Each row is a point. Each copy is the shape, with its points in the same order, turned, moved and blurred by noise. Is it also mirrored, or only turned?

Shape:
0.35; 0.25; 0.36
-0.40; -0.37; -0.37
0.02; -0.36; 0.33
0.17; -0.05; 0.47
-0.09; 0.24; 0.08
0.28; -0.01; -0.36
Copy 1, 6 rows:
-0.27; 0.43; 0.13
0.19; -0.62; -0.01
-0.35; -0.05; -0.30
-0.35; 0.31; -0.25
0.18; 0.19; 0.08
-0.11; -0.20; 0.48
Copy 1 is: only turned
Copy 2 (6 x 3):
-0.30; 0.01; 0.28
0.63; 0.12; -0.44
-0.17; -0.05; -0.35
-0.35; -0.12; -0.01
0.15; -0.09; 0.18
0.23; 0.47; 0.11
Copy 2 is: mirrored

Shape, 12 rows:
-0.32; -0.03; 0.24; 0.02; 0.72; 0.21
-0.33; 0.30; 0.08; 0.27; -0.05; -0.20
-0.14; -0.10; -0.08; -0.67; -0.30; 0.04
0.14; 0.07; 0.17; -0.09; 0.25; -0.04
-0.06; -0.11; -0.12; -0.60; 0.50; -0.34
0.36; 0.02; 0.33; -0.39; 0.77; 0.23
-0.32; 0.03; -0.17; 0.27; -0.04; 0.15
0.02; 0.13; 0.24; 0.17; -0.27; -0.06
0.78; -0.03; 0.25; 0.15; -0.28; 0.10
0.46; -0.11; 0.32; 0.27; -0.01; 0.15
-0.33; -0.15; 0.11; 0.20; -0.27; -0.21
-0.34; -0.04; 0.27; 0.26; -0.18; 0.12
Copy 1, 12 rows:
-0.07; 0.06; 0.62; -0.48; -0.05; 0.20
0.13; 0.41; 0.20; 0.12; -0.34; -0.19
0.47; -0.42; 0.10; 0.41; 0.16; 0.19
0.09; 0.06; 0.12; -0.18; 0.22; -0.06
0.53; -0.36; 0.54; -0.18; 0.35; -0.19
-0.02; -0.05; 0.32; -0.55; 0.71; 0.23
0.20; 0.16; 0.04; -0.07; -0.50; 0.07
-0.02; 0.15; -0.15; 0.21; -0.09; -0.13
-0.11; 0.08; -0.73; -0.03; 0.36; -0.22
-0.27; 0.05; -0.38; -0.23; 0.13; -0.08
0.00; -0.06; 0.08; 0.23; -0.42; -0.26
-0.16; 0.04; 0.06; 0.13; -0.40; 0.06
Copy 1 is: only turned
Copy 2 (12 x 6):
0.39; 0.56; 0.06; 0.13; 0.50; 0.22
0.36; 0.32; 0.10; 0.02; -0.41; 0.35
-0.09; -0.18; -0.30; -0.63; 0.03; 0.27
0.24; -0.03; 0.01; 0.18; 0.20; 0.24
0.52; -0.06; -0.62; -0.14; 0.39; 0.19
0.31; -0.08; 0.05; 0.28; 0.84; 0.19
0.10; 0.48; 0.12; -0.13; -0.25; 0.00
-0.04; 0.03; 0.12; 0.06; -0.30; 0.42
-0.41; -0.48; 0.23; 0.46; -0.13; 0.06
-0.25; -0.11; 0.21; 0.43; 0.05; 0.08
-0.06; 0.38; -0.17; -0.02; -0.44; 0.37
-0.09; 0.46; 0.17; -0.02; -0.24; 0.37
Copy 2 is: mirrored
Copy 3, 12 rows:
0.13; 0.32; 0.18; -0.07; 0.04; -0.80
-0.19; -0.15; 0.31; 0.00; 0.45; -0.10
0.20; -0.38; -0.35; -0.69; 0.13; -0.04
0.20; 0.09; -0.07; 0.05; 0.03; -0.16
0.35; -0.40; -0.44; -0.05; 0.08; -0.68
0.46; 0.49; -0.37; 0.07; -0.15; -0.53
-0.39; -0.06; 0.33; -0.25; 0.06; -0.18
0.05; -0.04; 0.20; -0.08; 0.18; 0.21
0.19; 0.21; -0.10; 0.14; -0.34; 0.59
0.20; 0.25; 0.16; 0.12; -0.33; 0.22
-0.01; -0.37; 0.47; -0.22; 0.14; -0.01
-0.02; 0.01; 0.52; -0.28; 0.12; -0.02
Copy 3 is: mirrored

Shape (12 x 8):
-0.02; -0.01; 0.18; 0.12; -0.19; 1.07; -0.07; 0.39
-0.18; 0.22; 0.24; 0.12; -0.09; -0.25; 0.24; 0.21
-0.19; -0.12; 0.34; 0.04; -0.06; 0.01; -0.07; -0.76
-0.09; -0.27; 0.14; 0.03; -0.11; 0.72; 0.27; 0.07
0.20; -0.09; -0.07; -0.25; -0.06; 0.04; 0.20; 0.18
-0.25; -0.04; -0.22; -0.48; 0.02; 0.07; 0.14; 0.07
-0.11; 0.22; 0.24; 0.12; 0.38; -0.17; 0.05; 0.00
0.01; 0.31; -1.19; 0.06; -0.05; -0.20; 0.15; 0.38
0.10; -0.21; 0.02; 0.13; 0.19; -0.11; -0.79; 0.33
-0.26; -0.24; -0.01; 0.09; 0.02; 0.39; -0.22; -0.32
-0.29; 0.25; 0.18; 0.16; -0.13; -0.20; 0.02; 0.00
-0.24; -0.23; 0.20; 0.13; 0.08; -0.24; 0.10; 0.20
Copy 1:
0.22; -0.13; 0.39; 0.51; -0.17; 0.34; 0.20; 0.79
0.17; -0.10; -0.12; -0.48; 0.08; 0.00; 0.27; 0.07
-0.28; 0.43; -0.22; 0.14; 0.64; -0.12; 0.03; 0.11
-0.28; -0.04; 0.27; 0.19; 0.00; 0.26; 0.22; 0.66
-0.23; -0.23; 0.32; -0.14; 0.01; 0.19; 0.09; -0.09
-0.30; -0.04; 0.39; -0.04; -0.01; -0.12; 0.49; -0.12
0.13; 0.03; 0.05; -0.35; 0.17; -0.39; -0.03; 0.09
0.11; 0.45; 0.72; -0.68; -0.65; 0.35; 0.35; -0.47
0.25; 0.01; -0.09; 0.32; -0.44; -0.24; -0.34; -0.28
-0.20; 0.43; 0.10; 0.34; 0.06; -0.07; 0.08; 0.26
0.21; 0.16; -0.19; -0.28; 0.17; -0.05; 0.29; 0.02
-0.13; -0.06; -0.26; -0.29; -0.14; -0.17; 0.12; 0.10
Copy 1 is: only turned
Copy 2 (12 x 8):
-0.33; 0.46; -0.56; -0.76; -0.06; -0.13; 0.31; -0.43
0.07; -0.23; -0.31; 0.00; 0.29; 0.29; -0.11; -0.11
-0.23; 0.33; -0.46; 0.43; -0.13; -0.01; -0.53; 0.18
-0.20; 0.30; -0.39; -0.65; -0.14; -0.10; -0.19; -0.19
0.05; -0.14; 0.04; -0.29; 0.06; -0.20; -0.05; 0.12
0.15; -0.22; -0.33; -0.26; -0.37; -0.04; 0.01; 0.26
0.03; -0.30; -0.31; 0.26; 0.00; 0.00; -0.20; -0.41
0.84; -0.06; 0.52; -0.18; -0.32; 0.32; 0.49; -0.10
-0.62; -0.17; 0.15; 0.22; -0.27; 0.11; 0.40; -0.28
-0.26; 0.37; -0.32; -0.02; -0.53; 0.02; -0.17; -0.08
0.00; -0.08; -0.38; 0.17; 0.10; 0.36; -0.09; -0.08
-0.22; -0.31; -0.13; -0.06; -0.05; 0.32; -0.31; -0.15
Copy 2 is: mirrored
